Each point is reached from the start by the listed moves, each made once or not at all, plus a little noise. Is the number of moves made odd or even? Then give how often each move was made.
In the rows, 128 means zero.

Moves:
(1): [108 145 158]
(2): [155 136 149]
(3): [113 176 127]
Start: [140 123 117]
Points:
[127 172 116] => odd (0, 0, 1)
[166 132 139] => odd (0, 1, 0)
[132 195 167] => odd (1, 1, 1)

Moves:
(1): [128 137 134 178 142 119 101 128 133]
(2): [135 130 128 115 167 159 130 149 130]
(3): [132 144 129 107 136 121 144  90  90]
(4): [122 140 154 135 154 100 146 119 116]
(5): [169 108 116 145 161  93 127 113 150]
(6): [165 125 142 160 108 147 135 133 110]
(7): [171 142 124  96 117 100 126 165 133]
(8): [109 136  74 138 132 120 142 140 121]
(9): [ 98 121 129 123 128 113  86 141  97]
Start: [133 140 140 153 139 143 151 128 138]
Points:
[137 159 185 167 153 114 150  98  39] => even (0, 0, 1, 1, 0, 1, 0, 0, 1)
[137 172  87  92 178 115 141 173  70] => odd (0, 1, 1, 0, 0, 0, 1, 1, 1)
[177 134 155 160 234 113 171 124 153] => odd (0, 1, 0, 1, 1, 0, 0, 0, 0)

Moves:
(1): [116 114 165 148 146 117 111 112 126 134 134 111 125 138 107 120 141 108
 131]
(2): [125 144 110 118 121 118 126 133 133 128 126 110 114 140 126 124 133 108
  99]
(3): [109 121 123 131 132 126 124 121 129 107 118  97 120 123 133 153 155 121
 121]
(4): [141 110 102 104 121 125 137 145 131 148 124 113 107 112 133 127 166 108
 118]
(5): [120 124 132 177 136 120 104 121 139 142 138 148 113 139 130 118 126 153
 131]
(6): [116 131 115 157 134 146 131 129 128 113 114 127 128 132 116 122 136 123
 131]
(7): [140 102 129 127 129 124 138 146 100 111 140 155 123 117 122 156 126 102
 137]
(8): [119  90 148 115 117 124 157 154 127 144 136 114 126 134 127 129 102 128
 134]
(9): [134 130 160 116 132 148 158 151 111 132 159 144 107 119 132 139 120 147
 137]
(10): [125 144 116 156 118 111 112 136 156 118 143 121 129 117 123 134 154 128
 140]
(11): [138 122 132 121 146 143 118 140 150 125 128 125 126 126 123 133 115 120
 114]
(12): [136 121 138 135 123 128 134 138 130 124 119 135 131 139 124 142 152 141
 117]
(13): [144 128 124 145 112 122 123 134 117 119 139 151 136 108 120 108 117 153
 118]
(14): [133 125 129 111 149 108 147 100 146 120 130 112 122 138 113 125 116 124
 127]
(15): [146 115 129 113 114 130 133 129 121 149 130 100 116 128 118 152 131 122
 131]
(16): [137 128 128 112 128 120 164 158 109 151 113 111 119 109 135 165 148 114
 121]
(17): [113 133 103 139 142 128 136 114 129 130 141 116 149 123 126 125 149 123
 110]
(18): [138 125 119 133 144 131 131 137 125 111 133 131 136 149 136 111 121 140
 136]
Start: [116 115 126 102 122 119 123 135 101 132 148 115 146  93 126 134 140 106
 160]
Points:
[113  84 115 211 191 106 125 144 157  93 206  85 111  95  79 129 245 130
 126] => odd (1, 0, 1, 1, 1, 1, 0, 0, 1, 1, 1, 1, 1, 1, 0, 0, 1, 1)
[100  54 116 120 149 140 164 180  94 120 167 112 158  83 110 160 136  60
 148] => odd (0, 0, 0, 0, 0, 1, 1, 1, 0, 0, 1, 0, 0, 0, 0, 0, 1, 0)
[135  84  86 172 161 138 125 170 100 113 166 114 128 132  94 166 179  87
 118] => odd (0, 1, 0, 0, 1, 1, 1, 0, 0, 0, 1, 1, 0, 0, 1, 0, 1, 1)
[139  87 148 120 100  99 123 165  96 144 203  55  90  46  97 174 230  99
 157] => odd (1, 0, 1, 1, 0, 0, 0, 0, 1, 1, 0, 0, 1, 0, 1, 0, 0, 0)
[172 107  84 126 131  74 190 192 114 166 211  71  87  79 108 171 239 129
 108] => even (0, 1, 0, 1, 1, 0, 0, 0, 1, 1, 0, 1, 1, 1, 1, 1, 1, 1)
[142  45  96  69 147 122 157 146 111 109 131  51  91  73  87 209 189  30
 143] => odd (0, 0, 1, 1, 0, 1, 1, 0, 0, 0, 1, 0, 0, 1, 1, 0, 0, 0)
[154  54 127 124 162  98 136 216  94 153 151 101  91 107 109 174 217  46
 116] => odd (1, 1, 0, 1, 1, 0, 1, 0, 0, 0, 1, 1, 0, 0, 0, 1, 0, 1)
[169  44 159 102 186 108 182 172  83 116 140  66 121 114  68 209 176  43
 153] => odd (1, 0, 0, 0, 0, 1, 1, 0, 0, 0, 1, 1, 0, 1, 1, 1, 0, 1)

Moves:
(1): [107 116 131 138 126 116 136 138 125 123 127 120 115 137 126 122 135 144
 136  87 132 111 116 136]
(2): [123 132 133 111 124 131 132 148 128 118 142 142 114 155 119 125 142 148
 144 140 127 142 122 105]
(3): [113 117 118 127 115 125 119 126 134 130 122 106 122 143 153 128 101 127
 136 136 121 128 132  99]
(4): [139 145 155 139 132 145 155 116 131 116 131 157 110 102 152 136 116 108
 128 124 129 120 133 136]
(5): [151 129 103 141 116 126 127 145 148  96 139 118 143 145 107 125 150 113
 122 142 106 145 123 158]
(6): [139 121 116 121 162 147 112 126 134 144 152 140 118 134 134 130 157 139
 109 126 165 145 107 101]
(7): [113 112 142 105  97 124 112 123 127 147 145 117 162 118 144 121 135 111
 126 102 109 111 108 153]
(8): [137 145 116 119 122 137 133 122 139 112 126 137 164 131 118 136 147 119
 131 127 132 133 113 137]
(9): [135 100 145 131 128 109 114 125 144 134 117 141  90  94  85 121 147 139
 139 156 120 110 114 135]
(10): [128 117 122 109 118 123 140 139 138 131 133 150 130 116 101 138 132 137
 129 132 127 139 145 131]
(11): [127 128 130 157 141 117 130 135 113 116 133 116 135 109 142 110 110 123
 147 130 138 136 143 121]
(12): [157 125 144 140 148 137 125  96 145 134 139 136 159 159 141 132 137 109
 108 139 168 124 130 123]
(13): [ 96 144 108 131 127 137 137 127 153 133 116 107 144 122 146 116 135 122
 108 145  92 153 113 114]
(14): [112 129 108 122 116 123 111 106 149 142 119 105 137 126 150 128 145 103
 118 128 106 158 124 147]
(15): [135 129 147 129 121 136 110 111 133 153 139 120 132 123 147 114 125 126
 146  82 126 124 125 135]
(16): [130 136 135 127 147 122 118 128 146 131 139 126 121 131 132 125 126 123
 125 128 142 144 135 119]
(17): [137 147 132 145 153 137 135 123 128 144 131  99 117 137 132 131 123 106
 139 141 148 139 137 111]
(18): [119  99 141 133 112 130  93 135 153 137 105 126 137 121 132 129 142 109
 106 143 136 117 110 129]
(19): [117 133 144 130 111 115 108 124 127 146 134 133 106 125 130 131 143 117
 107 117 132 120 141 117]
(20): [133 103 126 120 100  89 108 138 126 171 114 125 103 125 107 112 131 131
 127 114 115 126 116 123]
(21): [130 114 128 115 117 123 127 138 123 124 127 105 135 137 118 120 132 135
 118 135 131 142 136 115]
(22): [129 140 126 123 125 138 136 124 139 129 125 123 127 128 139 117 124 133
 118 147 145 135 130 123]
(23): [130 132 104 114 144 133 118 144 128 114 132 125 131 151 123 109 136 129
 139 109 120 123 125 126]
(24): [136 125 151 124 127 110 134 126 125 148 117 134 124 104 144 157 141 135
 138 125 130 111 136 140]
Start: [131 121 146 128 137 120 173 162 135 131 132 140 102 134 139 130 123 155
 149 116 138 108 140 114]
Points:
[157 137 145 181 169 153 194 160 208 123 157  88  92  96 145  72 188 129
 151 123 163 164  93 103] => even (1, 0, 0, 1, 1, 1, 0, 1, 1, 0, 1, 0, 1, 0, 1, 0, 1, 0, 0, 0, 1, 1, 0, 0)
[143 134 206  93 138 112 169 167 164 162 202 214 106  81 176 154 195 136
 152  85 189 127 144  97] => even (0, 1, 0, 1, 0, 1, 1, 1, 0, 1, 1, 0, 0, 0, 0, 1, 0, 0, 1, 0, 0, 0, 0, 1)
[172 135 199 138 170 136 123 120 214 195 212 105  94 180 246 118 174  86
 133  25 220  95 127 101] => even (1, 0, 1, 1, 1, 1, 1, 0, 0, 0, 0, 1, 0, 0, 1, 1, 1, 0, 1, 0, 0, 1, 1, 1)
[128 138 188 168 150  65 185 141 166 200 116  95  40  79 209 120 122 112
 174  83 170 136 162 119] => odd (1, 0, 0, 1, 0, 0, 0, 0, 0, 0, 1, 0, 0, 1, 0, 1, 1, 0, 0, 1, 0, 1, 0, 1)
[145  95 204 135 212 111 164 205 204 153 149 174  11  89 136 116 184 168
 184 138 232 116 129  67] => odd (1, 1, 0, 1, 0, 1, 0, 0, 1, 1, 1, 0, 0, 0, 0, 1, 1, 1, 0, 0, 0, 1, 1, 1)
[138 157 179 129 178 137 199 182 169 128 191 151  58 137 144 117 174 150
 144 111 249 180 164  34] => even (1, 1, 0, 1, 0, 1, 0, 1, 0, 1, 1, 0, 0, 0, 0, 1, 1, 0, 1, 0, 1, 1, 0, 0)
